Every row gives one point. Each copy is the shape, with its points in the same order, stretched, turned, moved and blurred by noise. Some copies are also mirrored. Which?

Shape:
[[-31 -41]
 [ 39 -29]
 [ 56 -16]
 [-19  29]
 [ 86  58]
 [ 22  11]
 [-14   4]]
Copy 1 (7 x 2):
[[-51  38]
 [-22 -34]
 [-11 -50]
 [ 23  39]
 [ 72 -64]
 [ 10  -4]
 [ -2  30]]
Copy 1 is: only turned
Copy 2:
[[  31  -51]
 [ -33  -51]
 [ -53  -45]
 [  -6    1]
 [-100   -2]
 [ -31  -24]
 [  -5  -15]]
Copy 2 is: mirrored
Copy 3, 7 rows:
[[   7   47]
 [  61  -22]
 [  62  -46]
 [ -23    8]
 [  37 -103]
 [  18  -19]
 [  -9   16]]
Copy 3 is: mirrored

Shape (9 x 4):
[[  92  -71  -31   -3]
 [  15  -31  -12   33]
 [  15   15  -28   31]
 [  32 -102    1    8]
 [  27   75   -3  -12]
 [  24    8   -1   42]
 [ -58    5   11   44]
 [   4   12   66   34]
 [  24   -5  -84  -11]]
Copy 1:
[[ 14 -81 -46  13]
 [ 33  -6 -32  29]
 [ 41  30 -39  -7]
 [  5 -62 -17  73]
 [ 26  41   7 -75]
 [ 61  14 -16   7]
 [ 35  58  15  46]
 [ 57  -1  55  19]
 [-27  19 -67 -26]]
Copy 1 is: only turned
Copy 2 (9 x 4):
[[  2 -63  64  73]
 [ 25 -27   0  36]
 [ -6  19  -8  41]
 [ 40 -94  24  23]
 [-19  75  33   0]
 [ 33  20  -8  40]
 [ 31  -3 -67 -28]
 [ 81  22 -13 -12]
 [-68 -27  16  41]]
Copy 2 is: mirrored

Shape:
[[-10  -7  86   6  32 -11]
 [ 21   8  -2 -79  20 -27]
 [ 36 -17  -7  14  15  29]
 [ -8 -15   7  -1 -25  -5]
 [  3 -32  72 -81  33  51]
 [ 12 -39  -6  13 -33 -16]
 [  2   3  -1  17  27  12]
 [ -3 -43  30  10 -63  23]
 [ 22 -27   5  18  28  53]
 [ 47 -15  16   0 -52 -18]
 [ -6 -37   0 -26  27 -48]]
Copy 1:
[[ -5  43  48  54   9   5]
 [-24 -28  38 -51  62  11]
 [ 56 -25   6   6   4 -12]
 [ -3 -37   8  18   1  13]
 [ 20 -10 114  -8  -3  48]
 [ 12 -58  -2  35  24   0]
 [ 28   2  -6   4   3   6]
 [ 13 -65  28  49 -30   9]
 [ 72 -15  23  15 -15   8]
 [  0 -56   9  25  15 -48]
 [-10 -22  20  14  79  33]]
Copy 1 is: only turned
Copy 2 (11 x 6):
[[ 19  55  53  26  19 -41]
 [-30  34 -20 -18  72  32]
 [ 22 -32 -15   8  13 -28]
 [ 16  19 -13 -32 -10   6]
 [  2  -3  97   7  66 -10]
 [ 23   9 -41 -56 -11  -9]
 [ -5   0 -12  23   5 -20]
 [ 49 -10  16 -56 -37   1]
 [ 14 -35  12  16  14 -41]
 [ 56  27 -27 -36  12  11]
 [-23  50 -20 -36  30 -24]]
Copy 2 is: only turned
Copy 3 (11 x 6):
[[  -1   11  -26 -102   20   32]
 [  39  -50  -48  -22  -36   12]
 [  27   27  -17   19   17   17]
 [ -13  -13    1    5  -14   -8]
 [   4  -58  -67  -37   36  121]
 [   7   -9   27   20  -13  -15]
 [  14   27  -31   -5   11  -19]
 [ -27  -16   25   23    1   34]
 [  22   24  -31   25   46   33]
 [  20   -2   26   -3  -43   13]
 [  33  -29   -2  -21   -4  -35]]
Copy 3 is: only turned
Copy 4, 11 rows:
[[ -1  11  67  27  55  58]
 [ 12  -5 -24 -14  48 -53]
 [-38 -50   6  35 -20  -6]
 [  7  10   5  -8  -7  -7]
 [-46 -36  40 -48  53  20]
 [ 20   0   5   1 -25  -1]
 [-40  -7  -4  34   6   5]
 [  3  -5  56 -21 -31  17]
 [-67 -60  16  34 -18  13]
 [ 32  -5  49   9 -18 -26]
 [ 34  -1 -34   4  37  16]]
Copy 4 is: mirrored

Shape:
[[ 12  18  84  57 -60  67 -54  13]
 [-57  26  56  10  42 -35 -14  34]
 [ 26 -35  50  -7  -4  38  -7 -59]
 [  1  73 -16  21   8 -22  79 -26]
 [ 55 -29 -29 -25   0  39 -47  29]
 [ 20  -2  -9  46  49 -41  -2  18]
 [-34 -88 -42  -9 -22 -65 -27 -50]
 [-23  -5  13 -72  32   4  65   8]
 [-71  21   1  78  -8  52  -9  30]
 [ 16 -54  18  55 -16  18 -42  69]
 [  3  14  37 -49 -11  72  38  37]]
Copy 1:
[[ -45   33  -42  105   -8   -3  -64   -5]
 [  -8  -25  -28   -2   33  -67  -57   72]
 [  13   65   28   32   -7   55   28  -15]
 [  43  -52  -47   13   19  -61   51    4]
 [  33   12  -19   10  -30   42  -42  -59]
 [  41  -36  -14   -1   59  -34  -49  -12]
 [  13   -3  111  -35  -48   23  -17  -33]
 [  28  -21  -26  -58  -11   22   34   48]
 [  27  -58  -28   96  -11  -47  -70   71]
 [  -9  -35  -13   41   11   25 -100  -23]
 [  12   -3  -60   16  -32   23   25   35]]
Copy 1 is: mirrored
Copy 2, 11 rows:
[[ 51  56  10  50  12 100 -46  31]
 [-72  33 -31  23  33  11 -32   4]
 [ 29 -17  61 -15  -3  29  -6  13]
 [-37 -43 -45  15   2  74  -8 -75]
 [ 57  -3 -27 -17   9 -25  -1  22]
 [ -6 -12 -26  44  26 -24 -19 -50]
 [ 12 -30  27  -6 -66 -51 -80   7]
 [-72 -41 -14 -22 -12   2  36  33]
 [ -7 -26 -49  78  41  53 -76  31]
 [ 53  21 -28  84   8 -12 -21  43]
 [ -8  -4 -21   3  16  56  40  52]]
Copy 2 is: only turned

Shape, 13 rows:
[[ 43   3  64 -26 -12  15  -5  28  -7]
 [ 65  25 100  13  34 -19  29  17   7]
 [-19 -27 -90 -12  14 -23  -1   2  -9]
 [-33 -16 -65  22  10  21  -8  41  22]
 [-57 -23 -49 -41  24 -24 -21  18  36]
 [-29  48  44  14  48   0 -17  62 -38]
 [-57 -10  40  24  45 -38 -55   8  26]
 [-44  23  -5   8 -11 -65 -28  23  42]
 [  9   2  29   0 -28   4  21 -30 -12]
 [ 61  25  24  -1   9  -8 -40  -2 -10]
 [ 19  26  70  10   1  29  10   3  34]
 [-37 -22  47  50   3 -43 -32  67 -12]
 [ 15   5  43  13 -33  37  35 -17  34]]
Copy 1 (13 x 9):
[[ -8  17  20 -23  13 -30 -11  40  56]
 [-63 -22  32 -19  47 -30 -24  62  57]
 [ 45 -26 -14   9   9  -5 -16 -46 -60]
 [ 51 -48 -30 -33 -13  23 -29 -11 -27]
 [ 20 -33 -31 -55   9  -7 -11 -57 -55]
 [-10  22 -11 -25  62  13 -66  24  64]
 [-65 -11 -27 -37  10   6 -66 -10  11]
 [-17   0 -28 -50  21   9 -25   4 -60]
 [-21  19   8  17  16   3  13  21  25]
 [-21  24  53  11  10 -18 -49  23  27]
 [-37 -12  20 -38   9  13  -8  47  52]
 [-26   2 -58 -26  11 -14 -61  40  24]
 [-16 -16   8 -20  -8  21  28  43  31]]
Copy 1 is: mirrored
Copy 2, 13 rows:
[[-13  -7  82  27   5  23   0  -3 -40]
 [ -5 -16 121  16 -45  -6 -27  -8   1]
 [ -5   4 -70  -6  16  30  43  30  31]
 [ -2  10 -79  24 -26  32   9  41  -8]
 [-68 -17 -45  16  28 -11  51  63 -14]
 [ 27 -21  34  26 -45 -60  10  59 -46]
 [-65 -69   5  40 -33 -63   9  27 -18]
 [-60 -11 -25 -18 -23 -60  11  12 -29]
 [ -4  22  36  42   8   5  -7 -38  22]
 [ -1 -40  37 -18  10   8 -29 -18  -4]
 [-21   7  66  46 -24  -3 -46  -4 -18]
 [-22 -42   8  22 -96 -38  35   2 -53]
 [-20  41  39  54 -10  25 -39 -34   8]]
Copy 2 is: only turned

Shape:
[[ -33   -3   72   -6  -76   15   57   19  -24   10  -74]
 [  39    7   19  -35  -17    2  -40  -40    3  -42   27]
 [  -4   -2  -15  -43   44   -1   14   33   66   -2   45]
 [  79   14   20   -9   36   16   -8  -40   16  -66   10]
 [  39   31  -45  -56  -46  -10  -24  -39  -23  -60   11]
 [ -13   13   17  -29   17  -72    4   45   15  -33   14]
 [ -37  -40   27   48  -47   12   93   39  -53   25   -6]
 [  61   -6    4  -33   29  -59  -28   30   33   45   -4]
 [   7    2   43  -20  -55  -15  121   -2  -43   39    4]
 [  16  -10    4  -29   18   18  -21  -59    9   -2   20]
 [  22   15   -8   44  -27  -62    0    6   68   10   42]
 [  -3   32   27   27  -27   20   74   80  -71   49  -17]
 [  40    0  -23  -16   55  -64   38  -17   64  -16    8]
 [ -31  -46   20   41  -34   -4   85   15 -101   14  -57]
 [ -71   10   29   23  -36  -29   71   16  -73   79  -22]
 [  25   18  -58   -8   30  -12   22   12   76   12  -25]
 [  58  -50  -38  -53    4  -46  -26   40   74    1   36]]
Copy 1 (17 x 11):
[[ -2  54  37  37  60  46  67  32 -25   8 -37]
 [ -2  -9  28 -31  27 -42 -20   3 -51  24  29]
 [-46 -37  11 -31  15 -52 -14  15  71  16  17]
 [ 36 -13  23 -27  65 -35 -22 -40 -16  65  41]
 [ 45 -16  25 -62  19 -57 -12  27 -31 -20  45]
 [-47  14 -33  -2 -11 -52  37  32  27  22  31]
 [  8  18   3  51  20  95  39 -14  -8 -16   7]
 [-44 -26  -9 -54  24 -56  64  -6  11  38 -30]
 [ 15  57  64 -18  20  72  68  -1  22  25  24]
 [-11   2  37 -53  29 -14 -38 -22 -26  16   9]
 [-13 -46   2  28 -47 -63  44 -33  -2  20 -22]
 [ 37   0 -27   5  27 105  59  30  36  41 -19]
 [-16  14  10 -33   5 -82  20 -47  58  15  22]
 [ 19  63 -21  32  46 114  46 -20 -35 -31   4]
 [-17  75 -22  -5 -10 108  50  23  -9 -19 -37]
 [  5 -29   8 -35  29 -59  13 -18  68  -9 -33]
 [-54 -79  27 -41  24 -99  45 -13  29  -3  22]]
Copy 1 is: only turned
Copy 2, 17 rows:
[[ -41   34   17  -15  -32  -14  -63   17  -54  -44 -114]
 [  44   -3   20  -88   33   21  -22   -7   51  -19   -8]
 [  14    5    1  -32   -2   73   59   12   17   41   24]
 [  27   13   42  -71   46   20   37  -24   96  -19  -14]
 [  72   -7   -3  -86   -2  -33  -21  -61   11  -49   -9]
 [  12   65   -7  -67  -57   56   -8   10   13    4   -1]
 [ -76   22   45   40  -39   14  -52   -1  -63  -68  -17]
 [  24   23   25  -77  -13  -21   19   55   51   49   39]
 [ -68  -28   94  -28  -84  -10  -27  -40  -55  -23  -32]
 [  -1  -26    2  -61   63   22    6   -3   44   11   20]
 [  13  -36    8   -5  -64   28    0   27   78    3   39]
 [ -19   70   80   32  -44  -27  -56  -16  -63    0  -32]
 [ -30   -5    3  -60  -36   27   77  -13   81   12   33]
 [ -96   62   20   11  -21  -40  -68  -22  -67  -86  -25]
 [ -87   35   17   15  -60  -18  -93  -11  -77    5  -13]
 [  12   -9  -38    0   -7  -17   78   -2   46   22    2]
 [  57  -13   24  -75  -12   17   62   65   35   -2   53]]
Copy 2 is: only turned

Shape (15 x 12):
[[ -8   8 -20  -8 -25  14  20  -9  -5  14  25  -3]
 [  3  -2 -12   3 -45  -6  22   2 -37 -12  -7  17]
 [ 19  36   4  18 -16  25  35 -26  20   9  20  -1]
 [ 15  38   8 -29 -17 -12 -26  -8  -9 -31  -1 -22]
 [ 31 -16  -7 -20 -10  15  20  14   7  24  15   3]
 [ 17 -46  22  23  38 -70 -62  20  80  -2   1  -2]
 [-15  16  22 -15   2  22 -28  25 -15 -25   4  35]
 [ 24  26  19   4 -24  11  20   5 -29  32  11  11]
 [  5 -29  25  -6 -13 -33 -18  44  56 -21 -17  -1]
 [ 10 -16  28 -13 -16   6  33 -30  -9  12 -15  -3]
 [ 16  11 -11 -10  -4  20 -12  -5 -15 -22 -14  16]
 [-17  24  -4  -8  30  -1  11  32 -15 -14   3  -3]
 [ 32  -7   9  10 -14  23  39   2 -23 -12  31  -5]
 [ 19  45  -6 -25   7 -13   5   4  -2 -29  -9  26]
 [ 10   7  12 -22 -19  -2  33 -17 -12  -3  36  19]]
Copy 1, 15 rows:
[[-26   5   1  -9   5 -12   4  -7 -37  23  42  -7]
 [-16 -12  43 -28 -15 -20  -4  -7 -21  21  23  33]
 [-33 -15 -17  19  27   4  32 -13 -15  55  35 -13]
 [ 16  55   3  18   4  -8   5 -20  -7  25  -6   7]
 [  2 -15 -16  -9  -5 -49  25 -10 -14  19  40 -29]
 [ 30  17 -68  47 -19  -8 -37 -42 121 -68  28 -36]
 [ -5  35  15 -31  46 -26   3  41  27 -12   0   4]
 [-42  -2  19  -6  11 -36  40 -19 -16  15  14 -11]
 [ 26  28 -12  14 -19 -44 -33  -4  85   6  23 -18]
 [ -2 -34  21  14  16 -20 -15 -15 -14  36   4 -28]
 [  7  -1 -10 -20  14 -19   5  11  -7  15   1  15]
 [ -7  26  -3  11 -12  -5  12  46   8  -6  -1   3]
 [  1 -23  26 -21  -1   6  56   2 -16  36  33 -17]
 [  9  17 -11  26  14 -26  10  12  -4  14   6  39]
 [ -5  -6  28   8  36  -8  15 -10 -30  18  43  -3]]
Copy 1 is: mirrored
Copy 2 (15 x 12):
[[ -7   9  -2 -21 -15   0 -25 -39  -2 -17 -42  -6]
 [ 23 -22 -19   7  -8 -20 -18 -13 -17 -35 -46  -7]
 [  4  54   3  24   7  18  -6 -27 -15 -12 -54 -29]
 [-25 -22 -66   6  29  13  -4  -8  -3 -15 -24 -41]
 [ 17  10  -5 -14 -28   9   6  -1  29   0 -22 -11]
 [-52   9 -11  44  25 -63  60  -5  49  83  64  -7]
 [-41  -2 -33   0 -27  -1  34  17 -13 -52   8   2]
 [ 18   8 -21   6 -47  33  -5 -10 -37  -8 -27 -34]
 [-36  -6 -12  27  -4 -45  43  24  44  22  -2 -28]
 [ 17 -27  26  22  -9  24 -14   7  -2  -4 -34 -30]
 [  2  -6 -31   7  24   9  17  19  12 -30 -25  10]
 [-10  11 -29 -31  -6 -21  -2  20   2 -19  22 -37]
 [ 22  29 -19  26 -33   5 -38  -2  19 -16 -18 -20]
 [  3   8 -27   7  32  11  34  -5   9 -49 -11 -47]
 [  3   1  -2  14 -23  21 -19 -43   8 -45 -24 -30]]
Copy 2 is: mirrored
Copy 3:
[[ -3  -3   4 -29 -11  19   6 -20  23   5 -23 -12]
 [  4   0  31  -6   6   9  22  19 -16  -4 -61  17]
 [  9  25 -16 -15 -15  66  28  15  25  15  14  -8]
 [-23  10  13  -2  10  37 -24  -7 -14 -63   0   3]
 [  8  -3  49 -26   1  28 -27  -1  25  39 -16 -26]
 [ 20   1  25  36 -41 -71 -66  35 -37  15  65 -54]
 [-39  29  36 -16  33  -5  17 -16  20   6  -8  25]
 [  2  55  14 -40  -4  36  -6   2   3  22 -38  19]
 [  3  -2  50  41  17 -21  -8  22 -40   8   3 -57]
 [ 28  10  16  37   3  35 -17 -15  14  24 -29  18]
 [ -7  -3  26 -14  22  24  -9  22  32 -10 -13  24]
 [ -1 -19   8 -44  19 -11  19 -25  -4  -1   7  13]
 [-19  -9  38 -13 -19  54  15   1  -1  41  -3  16]
 [ 17  17  29 -24  20   9  20   9  11 -34   6   4]
 [  3  20  36  -4 -22  26  21 -36  12  16 -15   1]]
Copy 3 is: only turned

Shape, 17 rows:
[[  0  27   3  31  26  -3  21  16 -65 -37   2   5]
 [-11   1  43 -19  12  17 -42  37 -52   5  43 -23]
 [ 40 -74   8 -55 -42  23 -46 -45  48  35   7 -18]
 [ -2 -33  70  -9 -41 -15 -27 -31  38  74  -2 -10]
 [  8  47  32   0  27  -9  16 -14  -5 -33  42 -23]
 [ 47 -47  34 -17  14  10  19 -15  45  45 -24 -11]
 [-23 -98  31 -30 -43  29   5 -21  25  44   8 -11]
 [ -7  51  -2  55  31  -5 -32  29 -31 -63 -22  -8]
 [-43  29  50 -33  16  18  -3  56 -14 -48   7  33]
 [-17  59   1  -8   2  11   5 -42 -44 -22 -13  11]
 [-29 -28   3  -2   7  43 -30 -23  56  61  22  -1]
 [ 21 -51  37  10 -56  17 -23 -28  30  46  13  30]
 [ 10 -29   3 -12 -57  26  19   0  36  71   3 -42]
 [  8  30  46 -37  14  55 -26  39 -41  19 -18   8]
 [ 14  45 -13   8  31 -13   3  26 -40  -9  38  48]
 [-28  15  23   8  64  -4  -9  -3 -63  -9  -2  11]
 [-11 -36  -7 -40 -25 -43 -22  -6  32  54 -13  -9]]
Copy 1:
[[ -29   -9  -17  -15   43   -2  -30    5  -35    8   46  -37]
 [ -64  -21   51   -7   25  -16   35   14   -1  -31   99   -6]
 [   4   10   45   28  -70  -88  -30   -3    0  -25   12   28]
 [ -51  -37  -10   48  -37  -94    7  -34   48   18  -12   12]
 [ -46  -23   14  -17   -8   31   -1    5    2   29   59  -59]
 [  -8   24  -15   22  -47  -25  -16  -54  -18   15  -13   15]
 [ -12    9   22   71  -28  -90  -27  -51   25   -8   49   28]
 [   7  -32   21  -68   65    9  -22    4  -30   38   14  -31]
 [   2  -19   32   39   37   36   40   25   12    3   78  -36]
 [ -12  -45  -15   10    4   -5  -51   63  -21   19   35   -2]
 [ -17   40   43   24  -19  -39  -11   -8   22   61   19   52]
 [  -6    2   -6   37  -42 -121   13  -24   15   22   -8    0]
 [ -13   17  -31    6  -48  -62  -25  -37   61  -17   28   56]
 [  -7  -24    9   -2    1    8   42   35  -36  -28   65   43]
 [ -37   32  -16   -1   25   10    0   54  -11    8   25  -47]
 [ -55  -13   17   15   53   13  -25   20  -52   28   47  -14]
 [ -28   17   -3   49  -17  -51  -55   14   59  -23  -29   28]]
Copy 1 is: only turned
Copy 2 (17 x 12):
[[ 11  16 -25   6 -34  41 -32 -61 -44 -17  34 -45]
 [ 15  23 -83  48 -33  -2 -34 -58 -21  65  21  26]
 [ 10 -17 -45 -23  34   0  17  28  80  57 -16  96]
 [-45  29 -18   4 -16 -35  63   9  47  16   7  69]
 [ -6  66 -34  -6 -31  21 -32 -31 -24  -1   3  25]
 [  7 -27  -4  31  12   3  32   5  18 -56  -7  80]
 [-17 -53 -24 -24  50 -34  43 -20  61  27 -17  56]
 [-24  13 -33  14 -71  57 -40   3 -57 -14  -1 -53]
 [  8  15   3  45 -84 -25 -48 -67  -8  20 -19  -6]
 [-24  50 -16   3 -16  30 -25 -42  23  13  11 -50]
 [ 28   3 -44   7  27 -28  67  22  37   9 -74  28]
 [ 12   8 -39 -35 -21 -37  55  17  56  14   8  40]
 [ -4 -25 -26  14  45 -33  18  23   6  -5   6  25]
 [ 29   3 -55 118 -42 -18 -52 -51   9  16   7   2]
 [ 85  57 -20  12 -63  14  -3 -51 -49  12  31 -18]
 [ -2  21 -34  32 -29  39  -1 -82 -27   2   0 -22]
 [ -8  -5  24  -1   4   2  48   3  15  32   7  46]]
Copy 2 is: mirrored

Shape (18 x 12):
[[-36  16  38  43  44 -22  -1  13 -43  -4 -15 -15]
 [-58  48   2 -29 -79 -13 -22 -42  10 -11 -56  15]
 [-19  16 105 -46 -40  47   4  -9 -11  17  20  19]
 [-38  -7  41  -7 -27  -3  27  39 -16 -16 -30  41]
 [-10  27 -37  24 -22 -23  41  45 -42   7 -70 -14]
 [ 54  20 -12  21 -22  15  31  21  55 -16 -19  54]
 [ -3   4 -31  -6 -28  42  67  -7 -53   2  26  26]
 [-15  12  36 -59   3  52  13 -29  90  -9 -29 -20]
 [ 23 -23  12   1 -16 -50 -45  48 -25   9   7 -26]
 [-25   2  -5  23 -10 -58 -18  14  67  43  14 -11]
 [ 53   6  17  29 -94  38 -29   5 -65 -30 -50  -6]
 [-31  56  -9 -41   1 -43  36  27  -8 -24 -62 -28]
 [ -2 -10 -12  46   6  37 -80 -31  39 -10  51  38]
 [-20  11  69  13  13 -61  24 -33 -18 -81 -14  23]
 [  4  21 -54  -5 -30   6 -28  -8  53 -50   1  16]
 [ 14 -38  -5   3  80  32  33 -22  -2 -41 -14   9]
 [-19  10 -16  44 -53  29  19  20 -22 -51  29 -53]
 [ 14   5  12 -43  44  -5  -7   2 -28  -5   9 -11]]
Copy 1, 18 rows:
[[  47  -44  -10  -33    1  -11  -13   47   27   41  -11   21]
 [  16  -16  -93   11   -3   26  -12   22  -66  -76  -32   29]
 [ -36  -43  -22  -24   19  -57  -20   59  -88  -14   43   58]
 [ -10  -18  -45  -33   -8  -29    1   16   -6    5  -17  103]
 [  43  -14  -44   -4    3    4   66  -18   44  -34  -33   21]
 [  -8   14   60  -47  -33   17   24  -52  -17  -23  -17   48]
 [ -14  -53   12   39   -6   -2   34    1   19  -26   50   52]
 [ -57  -47  -15  -29   24   15   -5  -16 -117   21  -26   32]
 [  -4   10  -41  -34  -56  -35  -10   36   32   23    1  -40]
 [  22   18  -54  -34  -50   56  -11    1   -9   35   19   -8]
 [ -10  -43   -3  -50  -10  -46   27   10    6 -121  -21  -26]
 [  38  -21  -59   26   -4  -10   45   -5  -26   10  -55   26]
 [ -41  -19   48  -44  -52   55  -72   61   -7    8    5   -4]
 [  43  -61    0  -19  -42  -34  -54    0  -20   32  -25   55]
 [ -27  -19    7    1  -68   51   -6    0  -26  -18  -37    8]
 [ -45  -60   58  -17   15   -6  -35  -20   14   72  -32   41]
 [   4 -111  -16   -9  -64   13   61   14   14  -34   24   -4]
 [ -22  -15   12   12   -7  -39  -25   38   -6   55   -9   -6]]
Copy 1 is: only turned
Copy 2 (18 x 12):
[[  70  -23  -39  -35   10  -30    6  -45    0   -2    9   13]
 [ -32   17  -30   41   -6   67   23  -37   16  -62  -43  -12]
 [ -25  -22   -9  -19   33  -27   47   20   96  -51   83  -31]
 [  46    0  -28  -75   -7    1   67    5  -12  -30    9   -5]
 [  62   31  -49  -32   11   16   26  -25 -104  -18  -20   50]
 [ -26  -14  -46  -47  -26   -4   52  -19  -79    0   19    1]
 [  31    1   -6   40   77    8   70   25  -53    2   22  -19]
 [ -46  -21   22  -14  -56   39  -14  -28   50  -28   87  -30]
 [   5   21  -37  -33  -24  -17   19   16   -1   10  -18   78]
 [  -3   14 -108  -16  -58   29  -14    8  -16   30  -17  -17]
 [ -45   14    3  -17   82    6   44  -31  -18  -47  -27   87]
 [  55   34  -21   -4  -58   29   33  -49  -46  -32   26   49]
 [ -45  -83  -33   26    1   24   -2    8   38   16  -42  -33]
 [  37   20  -13  -21   -9  -30   78  -91    8   14    4    1]
 [ -38  -21  -19   38  -46   78   34  -23  -37    8  -35   19]
 [  39  -27   60  -21   -8  -38   19  -33  -19   26   39  -15]
 [  10    3  -46   18   64   91   47  -32  -44   29    8   57]
 [  24  -17   26   17  -25  -42   22   -3   25   -7   45   31]]
Copy 2 is: only turned
